Each row is a point. The ring and each string are closed loops that go straight from each point to the next, and from the last back to the first. Before rounding, they use only three directions, however many columns there are. Count how often each string passes through the ring. Passing back the other way cancels.
In the rows, 128 means zero.

Ring:
[[215 125 105]
 [194 190 105]
 [147 196 117]
 [110 156 145]
 [123 110 160]
 [186  90 128]]
String (15 x 3):
[[ 91 203 128]
 [ 92 195 151]
 [ 71 172 120]
 [120 146 110]
 [157 147 140]
 [145 160 180]
 [ 93 171 181]
 [ 78 169 137]
 [ 98 163 108]
 [ 87 183 107]
 [107 199 130]
 [139 197 154]
 [162 161 145]
 [150 148 113]
 [118 173 101]]
Times through: 0

Ring (10 x 8):
[[202 182 122 124 132 127 108 142]
 [179 215 118 135 129 116 112 134]
 [147 215 124 136 128 108 122 124]
 [108 194 135 132 129 103 135 112]
 [ 71 145 151 119 131 104 149 101]
 [ 66 118 156 112 133 109 152 100]
 [ 79  88 159 101 136 120 149 106]
 [124  83 153  98 137 130 136 120]
 [158 101 146 102 136 134 125 130]
 [191 139 133 112 134 133 113 139]]
String (14 x 8):
[[161 185  88 120 138 143 116 139]
 [193 212  78 126 137 145 105 148]
 [213 225  99 134 131 129 101 148]
 [194 232  84 134 134 134 104 146]
 [203 246 108 143 127 115 104 141]
 [193 226 149 144 122  94 111 129]
 [162 190 146 132 126 104 121 124]
 [180 210 157 140 122  92 116 125]
 [193 249 113 145 126 110 107 137]
 [178 236  78 134 135 135 108 143]
 [210 245  86 138 132 131 100 148]
 [234 226 128 139 125 113  97 146]
 [191 177 152 128 127 108 114 132]
 [153 162 131 120 133 122 123 127]]
Times through: 1
String:
[[225 166 154 124 127 115 105 141]
 [173 151 153 119 129 114 120 128]
 [156 162 108 115 137 138 120 134]
 [203 164 102 114 137 147 106 148]
 [233 151 129 114 134 137 101 151]
 [216 141 151 115 131 124 108 141]
 [196 137 161 116 129 116 114 134]
 [162 146 139 116 133 123 122 129]
 [159 157 107 113 138 140 119 136]
 [216 155 109 112 137 147 104 151]
 [226 149 142 116 131 129 104 146]
 [212 146 165 119 127 113 110 136]
 [162 151 145 118 131 118 122 127]
 [151 156 128 117 134 126 124 128]
 [165 154 149 120 130 115 122 127]
 [157 172 102 118 137 139 119 135]
 [204 197  94 124 135 141 104 148]
 [243 215 110 132 130 130  94 154]
 [235 215 112 132 130 127  96 151]
 [197 207  92 127 135 138 105 146]
 [174 194  94 123 136 138 113 140]
 [219 223  94 132 133 134  99 151]
 [231 219 117 135 128 122  97 148]
 [222 202 136 133 126 114 103 142]
 [224 214 107 131 131 130  99 149]
 [239 201 144 133 125 112  98 145]
 [183 168 146 124 129 114 116 132]
 [181 159 160 123 127 108 118 128]
 [226 172 155 126 126 112 104 141]]
Times through: 3

Ring, 7 rows:
[[206 130 118 142 145 118 135 115 125 131 110 140 144 126]
 [177 174 108 136 158 126 133 119 141 134 123 147 143 124]
 [136 183 117 128 150 130 128 121 140 126 133 138 134 130]
 [ 85 159 135 120 128 132 121 124 124 111 142 115 121 143]
 [ 70 113 134 124 112 131 122 129 101 103 141  96 118 158]
 [118  75 126 135 112 124 129 128  90 108 125  97 127 159]
 [180  90 126 141 126 117 133 118 104 120 111 119 137 140]]
String:
[[187 187 137 129 152 121 128 107 147 131 120 151 138 112]
 [143 150 144 126 130 123 125 113 125 118 126 126 128 130]
 [133 139 138 127 128 124 125 118 120 116 128 121 128 136]
 [ 98 142 167 116 111 125 118 112 116 105 135 110 115 137]
 [ 55  99 158 118  96 128 118 125  93  94 142  85 110 160]
 [ 71  49 116 135 100 129 128 140  74  99 135  77 120 178]
 [129  61  87 147 126 127 137 141  87 116 124  99 137 169]
 [164  92  93 146 138 124 138 131 104 125 118 118 142 151]
 [234 112  95 152 154 116 142 119 121 138 102 144 153 129]
 [243 169 113 143 165 116 137 108 146 143 105 163 152 109]]
Times through: 0
String, 23 rows:
[[243 121 122 146 147 112 138 109 125 136  99 146 149 119]
 [210 109  85 152 154 121 142 126 117 136 109 137 152 138]
 [176 109  85 148 148 125 139 131 113 130 118 128 146 146]
 [153 121 117 137 134 124 131 123 115 121 122 122 135 141]
 [175 113 144 134 125 117 129 111 113 119 114 124 133 131]
 [198  96 159 135 117 111 129 105 107 118 105 123 133 126]
 [200  74 132 144 122 113 134 115  99 121 104 119 139 138]
 [189  62 101 151 129 118 139 127  93 124 108 115 144 151]
 [159  86  86 148 138 125 139 135 101 124 119 115 143 156]
 [154 104 110 140 132 123 133 126 107 121 121 118 137 147]
 [157 118 143 132 123 119 127 114 113 117 119 120 130 135]
 [185 104 161 133 116 112 127 105 109 116 109 122 130 127]
 [216  88 157 139 118 108 131 104 106 120 100 125 136 125]
 [178 120 160 130 120 114 126 105 115 117 113 125 130 125]
 [162 126 146 131 126 119 127 112 117 118 118 124 130 131]
 [215 120 161 134 126 110 129 100 120 123 103 135 135 116]
 [249 118 133 145 142 110 136 104 123 134  96 146 147 115]
 [249 123 107 150 155 114 141 113 126 140  99 150 153 120]
 [194 124  81 149 157 124 141 129 122 136 115 138 150 139]
 [159 126  92 142 148 127 136 130 119 128 123 128 142 144]
 [164 131 123 135 137 122 131 119 120 123 120 128 136 134]
 [194 135 148 133 132 115 129 106 124 124 111 135 135 120]
 [248 133 148 140 140 109 133  99 129 133  97 149 144 108]]
Times through: 3

Ring (6 x 14):
[[110 133 118 135 119 131 131 128 149 116 134 163 138 136]
 [110 157 117 115 130 139 113 136 153  99 137 144 124 151]
 [121 158 113 113 125 125 107 126 151 116 140 151 128 156]
 [111 139 138 136 127 114 114 117 127 143 146 139 147 157]
 [104 114 147 159 120 110 133 113 119 157 144 149 162 143]
 [112 105 130 162 107 107 144 109 131 156 137 176 164 129]]
String:
[[127 165  95 102 121 131 108 130 168 100 134 166 118 151]
 [ 98 168 131 110 146 154 106 148 148  84 141 116 116 160]
 [101 147 134 128 134 138 117 135 140 110 141 132 133 152]
 [114 135 118 134 117 124 127 123 147 124 136 164 140 140]
 [116 127 116 140 113 120 132 119 147 130 135 173 145 135]
 [ 97 136 142 140 133 135 124 132 132 119 142 132 141 148]
 [115 119 121 148 110 115 135 115 141 140 136 174 152 133]
 [132  95 101 163  85  92 153  96 148 166 129 222 167 114]
 [129  85 107 172  83  90 159  94 143 173 129 222 173 110]
 [127 103 109 158  94  98 145 101 144 160 132 204 163 122]
 [103 134 137 140 128 127 124 126 133 128 142 141 144 147]
 [ 93 125 147 151 130 132 132 130 127 126 141 135 149 142]
 [138  84  86 167  72  90 165  93 159 165 122 249 169  99]
 [114 114 111 149 105 122 146 120 152 128 129 189 149 121]
 [126 122  92 137  99 119 142 118 165 123 126 205 142 120]
 [120 140 103 125 114 129 127 127 161 110 131 177 132 135]
 [104 168 117 106 139 154 109 148 159  79 136 132 113 154]
 [ 96 168 137 112 148 152 105 147 143  88 143 110 118 163]
 [103 147 136 129 134 133 116 132 136 116 143 131 135 154]
 [106 168 129 110 141 141 102 139 145  99 143 121 121 164]
 [149 160  78 102 104 108 106 111 172 124 133 196 126 149]
 [135 146  98 119 108 110 115 113 158 132 136 183 136 146]
 [138 154  92 111 109 111 110 114 162 127 135 183 131 149]
 [129 168 101 102 123 125 102 126 161 109 138 159 121 158]
 [115 171 115 103 134 138 101 136 155  97 140 137 117 161]]
Times through: 0

Ring:
[[145 102  94 162  95 118 121 155 146 149 111  87 147 127]
 [111 112  84 180 132 131  94 118 171 189  83  78 164 106]
 [ 84 135  95 177 181 146  85  96 179 209  84 105 161  97]
 [ 88 147 114 160 193 145  97 107 168 196 109 136 143 108]
 [112 150 134 135 181 134 121 139 147 164 146 166 116 131]
 [153 142 150 110 140 119 154 185 116 115 185 183  92 158]
 [175 129 150 105 105 114 170 208  99  88 194 174  91 167]
 [182 116 139 114  83 113 169 210  98  85 182 150 103 164]
 [164 103 109 144  81 114 141 180 126 120 137 105 132 142]]
String:
[[160 151 167  93 150 111 165 198 108 104 211 213  69 173]
 [167 147 169  91 130 125 177 208  89  82 212 205  82 170]
 [158 135 148 112 122 129 161 191 102 100 182 171 104 154]
 [152 127 132 127 120 123 146 178 120 120 161 149 114 147]
 [173 118 133 120  99 103 155 197 118 108 173 149  99 162]
 [198 112 145 104  69 103 180 227  89  69 197 158  91 176]
 [209 110 151  97  50 111 195 242  69  45 207 159  94 179]
 [186 114 140 112  73 119 176 215  88  74 184 148 108 163]
 [155 121 126 132 109 123 146 178 120 119 154 137 120 145]
 [156 118 122 134 109 114 141 177 128 126 151 134 117 147]
 [185 111 133 117  78 103 164 210 106  92 178 144 101 166]
 [201 113 148 100  66 106 186 232  82  61 202 162  90 178]
 [201 124 164  87  72 120 199 240  64  43 220 184  86 180]
 [172 130 151 106 105 123 171 205  94  85 191 172  99 162]
 [149 129 131 128 126 121 143 174 125 126 159 150 113 146]
 [153 131 136 123 129 114 145 179 126 125 167 160 102 153]
 [156 144 155 105 145 111 155 189 118 116 194 194  81 165]
 [137 159 161 104 177 119 148 173 125 131 193 210  79 159]
 [115 157 146 125 182 144 132 147 131 148 160 181 113 133]
 [118 142 127 140 163 136 123 143 142 157 140 150 125 128]
 [125 132 118 146 149 125 119 145 149 161 133 136 126 130]
 [110 137 114 153 170 125 106 128 165 183 122 136 128 123]
 [ 58 162 112 169 233 159  77  77 186 227  94 142 151  92]
 [ 58 161 112 170 228 166  80  77 179 221  91 137 159  89]
 [ 88 148 115 160 190 153 100 108 161 190 109 135 148 105]
 [ 62 159 112 169 223 165  83  82 176 217  94 137 157  91]
 [ 63 160 112 168 227 156  80  81 183 223  96 141 150  95]
 [102 141 113 155 181 127 100 120 171 192 118 138 129 120]
 [120 135 119 146 157 126 116 140 152 166 132 139 126 129]
 [123 137 125 141 155 133 124 146 142 155 138 145 126 130]
 [115 158 146 124 185 141 132 147 133 150 161 184 110 135]
 [134 162 163 103 179 128 150 172 120 127 193 212  84 155]]
Times through: 3
